Each row of a before or after table is a point. One or more steps were done to the points. Then noise was added and the rows were shuffled. The steps act on how far a point lies along the listed directions, d1 being the first. Write out the steps. A step turns or swaps two directions, mirrors them in a line or flattens them onto one, adds a multiple of one to another, or multiplies one. Angles are multiples of 10 degrees, from the lower direction toward the higher: turns from -170 to 170, lines from 10 to 170 but not 90. Use the fewest steps. Two steps may share a direction if one is a turn and the other turns, adds or multiplies; they go together, in the order done. Otherwise the lowest direction goes first.
(in the rows, 100 means zero)

Directions:
(1): 151 77 110
(2): 125 146 80
(3): 100 78 48
Before (13 x 3):
106 98 75

111 102 133

123 66 91

93 94 105

109 109 106

116 85 64

64 84 98

113 90 74

76 60 122

111 59 102

103 97 117

82 64 122

109 105 116
After:
106 122 129

123 118 53

102 144 166

90 81 33

95 124 135

89 76 46

134 75 89

150 113 104

143 118 108

109 102 105

89 72 6

106 111 37

90 112 120
Steps: turn d1 and d2 by 130 degrees; multiply d3 by 2.5

Directions:
(1): 112 95 45 151 86 56 78 91
(2): 72 45 101 81 101 51 142 109
Before (14 x 8):
97 91 101 113 99 102 117 104

110 93 102 94 84 106 96 100

87 107 127 82 90 120 130 106

113 112 100 102 107 114 102 103

99 98 97 100 96 82 93 92

121 104 73 123 90 88 73 87

129 171 114 116 103 171 66 102

89 112 132 82 117 123 103 85

133 195 116 124 89 192 40 113

91 100 126 83 122 106 117 106

89 106 147 76 107 136 119 104

84 63 103 85 97 60 126 105

85 66 123 85 119 88 146 102

107 73 96 94 91 68 116 105
After, 14 rows:
88 104 124 89 115 110 109 86

100 103 101 97 98 86 90 91

98 104 111 98 100 110 114 110

102 103 103 98 98 96 98 99

96 107 118 93 120 108 109 102

107 102 99 98 107 102 109 102

112 90 79 110 95 82 85 92

106 98 116 102 118 112 120 96

90 102 134 87 105 125 117 102

92 110 121 93 89 117 124 101

100 97 102 114 100 108 114 102

109 90 102 96 84 103 99 100

118 97 99 100 91 92 98 101

90 105 112 97 89 110 105 126
Steps: multiply d1 by 0.7; multiply d2 by 0

Directions:
(1): 75 122 42 115 85 76 176 98 109 87 67 93
(2): 91 134 151 161 137 78 111 111 154 92 110 101
(3): 91 78 84 116 87 39 67 63 108 111 116 30
(4): 127 141 109 88 26 79 107 82 118 94 151 130
(5): 118 72 80 158 65 160 86 66 136 101 80 103
Before:
143 65 44 161 5 161 65 37 140 99 74 102

122 89 133 97 110 166 77 109 97 95 108 120

101 125 172 100 129 91 85 127 93 100 122 117

83 114 101 116 115 101 130 103 105 106 95 92

92 107 134 71 144 128 125 127 65 115 82 113

106 120 74 76 88 99 130 110 81 81 94 139

97 109 111 125 122 138 112 125 108 91 103 124

126 144 142 112 81 130 94 109 131 87 112 148

74 132 93 133 142 108 116 110 108 90 101 129

95 139 106 82 130 109 108 110 107 101 107 110
After:
95 132 166 95 132 79 100 131 90 97 120 116

75 130 92 137 140 112 113 108 110 90 100 130

94 139 101 84 128 108 115 110 109 100 104 110

153 55 72 150 15 169 28 40 133 106 91 106

85 112 100 121 112 106 129 99 109 106 94 92

107 118 70 84 83 105 132 106 86 81 91 139

119 93 140 86 117 156 75 116 89 96 113 119

126 145 146 105 85 125 92 112 128 87 115 148

98 110 113 123 124 139 109 126 106 91 104 124

90 110 127 72 142 123 136 128 66 113 78 113
Steps: turn d1 and d5 by 20 degrees

Directions:
(1): 98 139 107 134 166 94 141 99 109 97 110 150 65 142 113 54 79 43 122 88
(2): 111 144 104 142 63 106 101 99 150 109 111 122 157 127 57 68 97 161 121
 57
(3): 186 118 129 91 124 108 54 106 133 129 127 118 145 88 117 133 100 63 115
 140
(4): 133 79 69 120 116 155 126 83 59 89 72 94 101 128 86 132 141 116 185 112
Before, 13 rows:
146 75 110 91 35 138 77 81 143 122 98 85 178 101 76 120 125 147 113 94

58 63 90 40 59 73 76 106 96 96 90 58 113 47 112 125 89 122 28 99

50 68 96 59 98 98 89 99 81 82 76 51 57 62 98 108 94 111 50 109

65 102 93 88 58 79 110 123 107 93 104 79 129 61 90 94 81 142 73 76

5 127 99 124 84 56 153 121 126 70 88 101 64 132 68 11 56 116 73 35

134 134 101 107 108 97 86 117 122 90 110 96 132 70 102 101 94 102 90 128

117 134 93 130 108 91 104 105 150 122 103 117 112 105 76 84 106 94 123
 114

102 128 137 100 135 56 90 102 138 118 117 139 107 108 106 58 75 58 70 94

114 122 111 125 72 104 84 111 135 123 113 104 142 95 80 79 113 112 90 69

156 55 72 88 96 177 75 96 78 124 91 67 175 82 71 177 152 147 146 126

99 113 88 134 109 109 123 77 89 116 72 88 100 127 92 97 123 115 146 96

135 99 119 95 66 108 48 103 119 86 119 91 142 49 83 136 122 141 84 104

111 49 85 63 121 111 63 99 44 97 93 77 88 69 136 166 114 65 126 132
After (13 x 20):
98 63 99 61 123 88 59 105 63 104 106 84 83 66 143 146 92 51 95 124

129 105 124 96 67 101 47 106 126 87 121 95 138 45 87 132 116 136 75 102

124 103 115 105 132 93 95 91 107 111 97 122 115 116 94 88 106 82 121 104

120 131 91 130 106 95 105 105 147 121 100 114 114 107 75 86 110 96 128
 115

71 96 88 89 56 88 111 121 100 91 100 76 129 62 86 100 90 149 86 80

137 132 100 108 106 102 88 117 117 90 107 93 133 71 100 104 99 105 98
 130

88 124 99 131 110 90 122 84 103 120 83 98 96 123 98 80 106 102 121 92

27 103 79 129 80 91 161 110 98 64 69 86 71 140 56 42 86 140 121 45

65 58 83 41 57 85 78 104 85 96 83 54 116 50 110 135 100 129 46 103

120 119 106 127 72 112 85 108 128 123 108 102 145 96 79 84 117 117 100
 72

121 90 106 80 105 120 65 113 122 134 122 91 161 69 91 131 103 111 73 107

54 63 92 57 98 102 90 96 79 80 73 48 59 62 97 115 98 114 57 110

134 86 122 88 40 116 71 88 162 127 111 95 170 96 84 99 106 134 82 86
Steps: flatten d1 and d4 onto the line at 20 degrees

Directions:
(1): 121 75 110 154 104 97 135 132 138 29 118 135 195 129 51 120 75 109 114
 89 90 103 150 104 122 57 107 111 114 107 68 96 109 145 116 46 87 119
 133 80 165 113 90 90 88 98 109 130
(2): 100 123 63 105 67 90 89 167 119 71 104 162 44 97 104 137 116 86 118 86
 123 129 103 151 78 140 102 100 136 100 129 134 144 146 80 114 55 88 95
 137 122 140 165 69 117 156 74 88
Before (9 x 48):
101 92 108 90 112 94 103 82 90 111 96 77 119 97 97 83 91 107 96 110 87
 89 104 82 111 82 96 108 82 99 94 87 80 79 100 97 116 102 102 83 92 85
 75 107 93 76 110 101

106 98 104 102 101 94 104 100 107 99 94 100 104 108 100 98 104 93 98 96
 94 102 101 100 102 101 101 104 99 102 99 102 97 106 111 106 97 103 97
 106 107 89 100 101 98 106 93 107

113 88 105 105 107 95 118 96 105 91 108 89 133 103 93 102 89 103 98 101
 95 90 103 96 110 86 101 104 99 107 88 95 86 97 109 85 112 104 114 89
 106 97 82 108 91 83 103 101

93 105 92 106 90 95 93 119 108 82 100 123 93 105 100 110 105 105 103 98
 106 109 104 116 95 112 96 104 108 100 107 106 113 107 98 97 85 99 106
 107 102 110 114 92 105 115 97 99

100 99 100 89 108 103 98 86 97 124 96 93 94 95 106 93 107 106 96 100 93
 95 91 100 105 99 95 99 95 102 108 96 94 87 108 102 109 104 109 100 87
 88 83 112 95 95 95 103

100 108 91 100 88 91 99 121 110 93 98 118 92 95 100 114 114 94 115 91
 107 108 94 118 92 118 98 97 115 99 104 112 117 116 92 105 83 93 103 109
 101 114 128 87 106 127 88 93

94 102 87 100 87 103 94 123 101 96 96 121 76 93 105 113 102 100 103 97
 109 101 102 116 90 118 101 101 116 102 114 107 123 111 98 109 91 98 95
 113 106 110 119 90 110 121 87 93

112 85 106 126 94 107 126 117 119 65 106 118 152 114 71 103 85 105 104
 91 92 105 121 101 106 76 101 105 117 104 90 97 101 128 106 73 91 111
 116 90 126 107 89 90 93 93 107 113

95 106 90 97 90 100 93 113 105 100 102 114 73 99 106 107 106 93 104 97
 107 101 92 117 91 114 97 101 108 104 110 109 114 113 91 116 78 93 93
 108 98 107 122 87 101 120 82 93
After, 9 rows:
113 67 134 123 119 116 134 66 105 87 104 71 195 116 66 74 73 115 90 102
 73 83 118 62 123 45 99 104 89 104 68 70 67 93 123 61 125 121 119 61 109
 77 39 115 80 50 126 122

93 103 84 101 83 102 94 128 102 94 96 126 71 93 106 116 103 99 104 95
 111 104 102 120 88 121 101 100 119 102 117 110 127 114 97 111 87 96 94
 115 108 113 124 87 112 127 85 92

100 108 91 99 87 90 100 121 110 93 99 118 93 95 100 114 115 94 115 92
 107 109 94 118 93 119 100 97 115 100 104 112 118 116 94 106 83 94 104
 109 102 114 128 87 106 128 88 93

93 103 95 105 92 97 95 114 107 86 99 117 98 106 98 107 104 107 102 99
 104 107 103 111 98 109 95 104 105 101 105 103 109 104 99 96 88 99 107
 103 101 105 109 95 104 110 99 101

99 104 92 90 101 101 95 100 100 119 97 105 84 94 107 101 110 102 99 97
 98 100 92 109 101 107 96 99 102 103 115 102 102 96 105 104 100 101 109
 107 91 95 97 107 98 107 90 100

101 93 109 90 111 94 103 84 90 111 96 78 118 97 95 83 92 107 97 109 87
 89 104 82 110 83 96 108 83 100 94 88 81 80 100 98 115 103 102 83 93 85
 77 106 93 78 110 100

113 81 116 104 117 98 121 76 99 100 106 72 149 103 91 91 85 108 94 105
 88 82 101 81 116 74 100 104 88 107 79 85 72 83 114 81 125 106 115 77 99
 85 62 117 86 67 112 104

95 109 85 97 84 98 91 125 109 94 102 123 64 99 107 113 108 90 107 95 111
 106 93 126 89 120 98 101 114 104 116 114 121 121 88 118 72 91 92 114
 101 113 132 81 103 129 78 91

104 97 106 102 104 96 105 95 106 101 94 98 107 109 100 96 103 95 97 96
 93 101 101 97 104 98 100 103 97 102 97 100 94 104 111 105 100 103 96
 104 105 86 97 102 97 103 94 106
Steps: add -1.5 times d1 to d2

Directions:
(1): 118 67 90 140 131 42 112 89 54 94 103 58 27 77 95 120 119 105 66 93 76
 139 137 64 51 130 66 128 114 88 77 88 37 133 124 96 79 88 134 42 122 36
 116 75 75 91 111 86 129 174 106 130 98 110 66 54 79 81 120 91 78 101
 122 86
(2): 68 61 68 120 114 128 72 108 105 97 116 171 132 92 98 86 65 123 118 110
 113 144 98 52 150 89 75 122 115 125 63 50 116 125 115 127 44 97 139 78
 89 100 49 195 90 93 108 99 130 119 124 75 109 82 62 148 108 80 132 59
 53 123 106 142
(3): 176 108 78 71 141 73 109 111 112 87 106 68 125 88 112 76 90 50 90 103
 107 107 111 96 105 42 95 118 143 105 70 69 177 148 106 96 79 63 112 124
 134 137 104 47 122 65 130 120 94 133 74 103 55 75 90 106 161 167 86 92
 37 63 110 87
(4): 156 107 102 154 135 134 92 91 97 139 88 103 141 115 77 106 130 105 77
 103 150 118 97 42 132 121 21 87 47 58 93 76 113 70 83 100 111 101 69
 137 95 116 135 90 43 116 109 23 58 83 102 136 65 76 93 70 78 95 93 42
 88 85 56 94
(5): 64 81 51 147 76 95 88 58 107 63 91 89 68 115 125 43 154 86 91 115 110 58
 117 119 130 78 81 162 127 102 71 68 64 111 89 102 53 168 135 114 56 102
 114 95 85 121 105 112 82 84 60 86 135 72 107 116 87 155 46 94 127 93 40
 43
(6): 125 147 79 106 86 85 130 80 138 88 86 100 108 57 63 124 106 61 75 138 48
 169 122 146 90 87 68 141 69 82 146 105 79 114 62 128 85 118 115 69 171
 152 101 123 112 110 74 97 59 72 78 51 110 162 87 125 119 60 80 50 96
 135 91 87
Before (10 x 64):
132 106 92 141 122 109 102 103 101 122 86 100 107 102 90 102 108 74 86
 98 126 91 104 86 119 105 77 93 88 78 90 103 101 103 84 97 104 117 86
 120 102 113 142 85 66 108 111 85 90 84 86 122 92 80 101 84 98 101 81 84
 94 74 75 82

96 76 128 134 119 98 109 94 64 101 86 81 48 104 89 118 127 131 81 88 88
 106 91 80 70 139 97 92 98 92 90 98 48 85 128 84 120 89 91 73 69 32 126
 96 61 102 107 73 129 145 121 124 106 107 99 58 55 71 133 113 115 86 121
 105

159 128 110 87 119 140 88 123 110 132 82 73 152 140 108 102 119 107 91
 88 143 72 85 82 105 94 86 60 73 79 98 106 151 55 94 78 136 77 22 158 80
 120 122 34 69 100 125 56 77 80 106 122 62 66 109 56 106 133 60 88 93 59
 72 95

103 125 82 66 81 88 111 85 122 85 97 87 106 90 98 70 101 53 100 108 95
 82 109 145 97 56 129 110 129 122 102 109 139 129 77 87 100 97 100 116
 115 154 83 83 129 92 81 142 87 88 58 93 102 96 90 138 138 124 74 97 95
 92 93 77

126 96 120 88 103 117 103 118 83 115 100 79 128 128 99 103 106 92 99 105
 133 72 84 87 95 100 107 62 100 96 92 99 159 67 103 91 131 82 66 133 100
 117 111 73 119 87 120 109 78 94 103 124 78 85 121 98 100 124 96 117 101
 69 117 107

103 91 101 101 84 78 108 105 107 85 106 122 106 58 86 107 79 82 91 101
 79 148 111 98 82 99 76 122 104 86 100 89 89 124 89 113 63 87 141 59 158
 124 88 136 114 86 80 123 109 102 99 76 104 128 85 118 125 56 112 71 84
 125 118 116

63 63 93 107 97 99 88 107 96 91 114 125 112 98 108 76 82 108 110 107 105
 94 96 76 108 96 131 92 139 128 57 86 114 110 134 115 84 95 109 108 71
 94 63 105 110 89 119 124 124 119 94 102 104 78 107 114 113 121 102 121
 81 91 104 129

173 126 98 97 133 93 112 117 124 113 106 99 153 79 59 114 76 78 97 125
 99 153 107 73 120 94 52 103 68 71 121 80 126 110 92 121 102 51 91 107
 137 145 114 97 98 87 99 82 73 110 106 113 69 104 92 99 111 80 117 55 62
 102 113 108

81 129 116 94 66 124 107 90 123 91 93 97 103 107 97 111 112 111 98 100
 98 74 83 146 105 124 114 94 76 90 128 127 70 59 84 101 125 124 89 125
 93 116 125 102 101 122 74 97 75 49 101 81 119 126 129 106 73 73 81 104
 154 120 82 86

120 123 90 72 98 117 105 127 122 118 103 127 132 82 91 101 74 88 103 103
 93 124 102 106 120 77 119 75 105 115 107 95 138 109 94 112 99 95 111
 107 111 122 73 111 130 83 88 126 98 90 98 75 90 108 102 143 130 94 115
 91 72 107 106 118
After:
72 75 123 119 112 159 85 113 99 111 97 158 120 113 86 102 85 144 116 97
 115 112 61 69 134 108 99 83 92 116 84 75 104 79 121 107 105 85 88 96 51
 73 80 180 72 105 105 76 136 106 139 90 106 93 97 119 76 64 147 92 96
 101 116 150

195 134 114 93 146 87 121 124 115 124 106 87 153 76 50 133 75 80 93 118
 97 166 106 66 99 108 47 87 55 61 133 90 130 108 97 120 120 27 76 106
 152 138 123 85 98 80 99 71 75 117 117 129 54 116 93 80 107 66 127 55 55
 98 130 114

129 100 130 85 97 70 117 120 98 106 110 111 106 53 72 142 61 87 86 94 74
 168 111 88 56 114 77 94 87 80 114 106 95 119 93 105 89 58 123 52 183
 115 94 123 118 79 84 110 110 115 114 95 83 142 81 98 124 31 132 74 77
 126 140 135

73 125 106 98 57 117 103 80 127 83 94 96 98 109 102 101 121 110 98 104
 98 64 85 151 108 122 112 107 84 92 121 124 62 67 81 102 116 134 98 127
 87 120 127 103 95 122 75 100 70 47 95 78 126 119 131 111 71 85 72 106
 157 121 70 76

172 137 125 59 125 79 129 136 93 137 103 73 100 69 78 153 69 89 75 87 77
 144 111 95 55 116 117 42 84 88 134 131 121 108 101 98 144 53 89 83 151
 92 102 49 126 72 90 105 103 127 112 112 61 136 99 84 121 64 137 103 68
 98 148 120

110 122 85 68 81 73 118 83 117 81 92 66 85 90 100 73 110 46 92 104 86 79
 116 151 79 60 129 116 131 116 102 115 124 132 82 82 102 94 101 108 122
 140 93 65 131 93 81 144 89 101 57 102 105 97 92 123 132 129 71 105 100
 86 94 66

135 100 127 85 111 120 103 126 84 120 99 80 136 129 92 113 102 96 96 100
 133 79 78 81 90 102 108 52 90 95 97 105 161 63 100 90 141 73 56 129 112
 118 111 71 117 83 119 103 81 95 107 126 69 87 120 90 98 116 102 118 97
 72 126 113

97 91 58 167 103 116 90 79 112 98 83 112 99 115 104 63 136 66 86 113 135
 64 112 100 153 80 69 134 108 85 72 79 89 113 77 104 75 158 109 132 72
 119 137 98 60 121 113 100 82 71 61 107 120 65 106 103 97 135 47 79 114
 69 40 54

144 122 93 102 110 142 78 106 117 119 78 77 149 147 121 75 136 106 91 93
 146 53 92 87 122 80 73 85 83 82 84 92 143 58 91 80 118 107 36 166 58
 123 121 38 63 102 128 65 70 73 91 113 73 54 111 71 104 154 41 84 104 59
 45 75

86 64 103 111 107 66 102 106 76 90 113 87 79 91 109 99 93 102 90 98 89
 97 109 77 68 116 134 88 138 117 65 104 91 112 137 104 103 82 100 94 89
 73 88 63 108 82 119 119 126 141 93 124 98 92 108 75 105 113 100 131 87
 82 112 115
Steps: swap d1 and d2; turn d4 and d5 by 20 degrees; multiply d5 by 3

Directions:
(1): 103 133 117 119 117 49 103 124 132 71 123 39 85 171 132 107 69 108 175
 78 163 99 27 132 101 74 113 83 58 142 79 106 89 90 104 81 59 142 120
 108 79 58 108 95 83 157 84 119 117 92 48 83 52 79 113 128 119 59 107
 160 115 84 122 117
(2): 117 107 91 78 75 147 128 107 150 87 125 96 57 85 96 86 120 75 130 83 70
 118 107 118 134 165 74 43 143 139 145 100 110 111 82 70 130 124 138 111
 34 116 147 74 130 66 75 107 115 45 111 133 78 72 144 101 99 44 148 78
 163 157 69 108
(3): 133 126 62 77 59 90 123 34 77 145 119 111 80 111 68 182 104 80 65 117
 116 162 117 117 69 89 77 133 107 167 107 96 96 119 142 153 149 173 85
 115 58 42 107 149 73 127 108 106 146 93 101 95 113 119 60 116 126 87 95
 90 116 79 77 77
(4): 124 125 129 103 54 44 109 38 104 123 98 66 76 73 122 73 86 107 81 72 96
 33 76 127 109 116 82 115 103 57 149 62 145 121 64 102 83 115 23 103 63
 43 103 43 78 48 89 59 78 105 72 104 55 119 82 49 115 109 38 103 127 108
 103 63
(5): 123 150 76 135 82 105 109 114 97 52 86 86 80 151 112 96 5 68 49 121 112
 92 88 89 102 117 70 52 55 7 94 90 102 116 134 87 95 104 76 98 74 123 97
 140 93 74 121 108 134 77 114 85 95 172 109 157 64 133 127 81 107 109 28
 118
Before (8 x 64):
123 130 76 130 85 54 122 95 99 99 123 71 68 176 104 167 47 79 94 120 153
 149 75 114 90 86 89 101 48 109 73 103 91 111 135 123 87 163 108 118 62
 61 97 138 68 154 124 110 149 92 84 93 73 121 80 161 102 82 120 106 124
 66 78 108

125 109 99 99 89 88 106 93 125 97 106 83 85 131 97 112 92 115 130 88 127
 92 80 114 103 106 100 97 99 117 104 93 92 100 114 93 107 120 108 115 80
 74 88 105 88 109 83 114 106 102 92 111 91 90 104 95 102 87 97 116 101
 98 100 83

96 94 90 71 121 123 88 127 109 103 114 109 131 105 89 108 127 97 116 89
 95 131 114 94 93 80 121 96 99 127 84 109 80 76 92 98 104 82 146 98 129
 102 104 102 115 138 102 119 103 110 108 95 106 83 91 106 104 87 134 104
 81 86 129 107

62 62 79 85 146 151 86 149 109 92 113 151 115 95 87 99 141 103 116 124
 93 139 128 75 90 107 123 88 110 151 66 135 62 89 109 83 99 70 178 102
 121 155 91 124 133 132 108 121 97 106 100 94 135 68 100 115 84 89 139
 95 85 111 101 121

72 47 103 84 162 147 72 163 114 103 102 122 132 82 103 95 173 126 172 83
 108 126 107 93 101 94 131 117 121 180 81 144 80 66 55 85 109 70 181 93
 157 142 115 74 120 138 98 109 76 105 94 124 122 25 124 96 104 64 122
 130 74 114 148 111

68 100 121 110 129 140 95 165 120 53 112 109 99 111 95 90 117 112 164 95
 95 131 79 94 93 111 131 53 110 120 76 108 77 86 102 77 75 82 169 103
 102 152 120 96 120 132 117 111 89 88 89 99 101 54 143 125 88 75 152 108
 102 105 105 128

93 130 95 129 93 70 88 103 86 92 91 81 108 129 119 104 56 106 104 95 118
 53 77 109 80 75 107 119 60 54 97 100 101 96 90 103 61 87 72 91 113 87
 73 106 99 114 104 102 94 138 85 88 87 130 100 104 84 128 87 122 75 78
 129 99

105 150 97 130 102 63 101 100 97 95 108 54 92 172 126 136 29 108 109 97
 170 98 31 108 88 48 119 106 38 105 54 85 92 85 133 118 71 146 81 104 97
 54 71 132 51 150 126 109 133 118 70 73 71 144 85 145 102 114 100 144 95
 63 124 104
After (8 x 64):
110 157 115 113 73 69 114 84 104 84 120 76 71 143 104 131 68 105 129 93
 129 119 42 125 72 95 106 80 80 114 97 76 100 112 119 111 76 150 96 113
 46 65 120 105 73 132 118 98 119 91 59 80 68 100 101 125 113 80 106 123
 121 82 82 92

89 95 142 102 82 59 90 55 95 143 98 75 104 62 123 80 110 139 108 68 110
 38 62 113 107 70 124 144 100 99 105 66 128 87 64 115 70 100 43 99 109
 52 72 45 65 84 105 62 68 135 74 100 66 102 79 43 120 122 36 122 95 84
 172 67

91 65 145 105 97 52 104 97 134 125 113 74 83 69 123 69 144 128 147 69 92
 62 85 119 132 119 121 118 114 104 123 88 127 97 31 83 54 90 99 108 92
 73 107 11 103 91 89 66 50 116 73 130 49 43 105 48 116 68 69 108 133 106
 158 87

92 131 87 114 118 78 100 131 128 69 123 76 77 168 122 113 61 93 136 107
 156 114 56 114 89 93 105 70 56 132 71 113 82 104 125 73 63 132 138 108
 62 88 99 122 97 147 104 122 126 90 49 72 71 99 96 146 94 75 126 135 115
 98 80 122

94 112 86 103 77 74 88 63 61 137 87 108 116 96 93 132 97 110 76 102 101
 73 110 105 64 66 107 166 88 85 104 98 104 99 92 133 90 90 58 92 122 67
 68 111 94 116 112 93 91 156 96 95 105 124 70 78 98 136 62 112 64 61 143
 74

120 137 97 93 102 86 94 118 119 76 118 69 108 145 113 97 68 85 114 78
 119 101 70 108 100 88 107 74 64 81 95 96 95 90 96 84 81 104 113 100 92
 77 107 96 98 125 101 112 114 95 86 85 67 118 100 124 99 90 127 117 102
 90 104 110

136 170 76 138 97 87 98 128 118 52 102 53 72 183 134 116 4 80 106 96 168
 104 44 117 94 106 77 63 31 65 91 106 100 103 109 81 87 141 99 103 69 92
 117 126 72 115 121 108 145 68 73 88 70 145 112 172 81 97 120 134 109
 112 42 112

118 99 108 95 81 100 105 91 127 97 99 93 87 99 97 85 99 119 118 82 104
 61 97 110 114 121 97 94 113 86 122 86 106 106 93 79 107 95 94 112 88 87
 88 82 96 72 88 101 87 106 98 121 91 90 110 71 95 99 88 97 105 114 95 75
Steps: turn d1 and d4 by 80 degrees; turn d3 and d5 by -160 degrees; add -0.7 times d3 to d2
